Each row of a before or after table is a point. The points were changed in one or more steps. Then noise was added and the rows were shuffled. The steps act on columns, c1 being the first. Write out the steps. A step turns or swaps two columns, mirrors them in a line or flattens them onto one, adds a multiple of one to another, or multiplies or shifts one. Angles are multiples of 10 degrees, from the lower column toward the higher: turns from -170 to 170, lines from 10 to 170 but not 90. Use the fewest steps. Two steps may share a column if one is a turn and the other turns, adds or multiplies; they go together, in the order done. Otherwise the lowest column goes first.
In the rows, zero is written as 128.

Before (8 x 3):
[[ 68  76 135]
 [117 135 108]
 [146 137 152]
 [147 126 100]
 [145 154 118]
 [134 155 140]
 [ 86 104  82]
 [142 135 160]]
After (8 x 3):
[[106 109 140]
 [  6 173 156]
 [162 101 120]
 [142 115 102]
 [167 112 151]
 [ 45 116 179]
 [163 138 101]
 [152 146  98]]
Steps: multiply c1 by 2; turn c2 and c3 by -140 degrees

Before, 11 rows:
[[181 188 156 153 193 108 127 129 140]
 [112 135 146 129  78 142 154 152 147]
 [127  88 189 164 101 114 112  63  96]
 [ 89 135 108 118 111 143 153 119 100]
 [116 113 132  94  96 118 167  88 125]
 [134 130 117 129 125 108 159 166 119]
 [120  99 147 144 130  96  77  80 135]
 [ 82 134 148 123 128 118 158 127 134]
 [131 147 149 108  99 148 132 130 115]
 [165 149 176 121 197 114 113 168 131]
 [170 133 150 147 193 152 132 161 157]]
After:
[[112 142 145 128  78 134 154 151 140]
 [134 135 118 130 126  98 158 166 122]
 [130 166 150 107  99 148 132 128 120]
 [171 138 150 147 192 143 134 162 148]
 [126  49 191 166 102 135 111  63 105]
 [121  70 147 145 131 111  78  80 135]
 [165 169 176 121 197 102 114 168 131]
 [181 247 153 152 192 108 129 129 136]
 [ 82 139 148 124 127 119 157 126 132]
 [ 89 141 108 118 110 146 152 119 108]
 [116  98 131  93  97 132 166  87 125]]
Steps: multiply c2 by 2; add -0.3 times c8 to c6; multiply c9 by 0.7
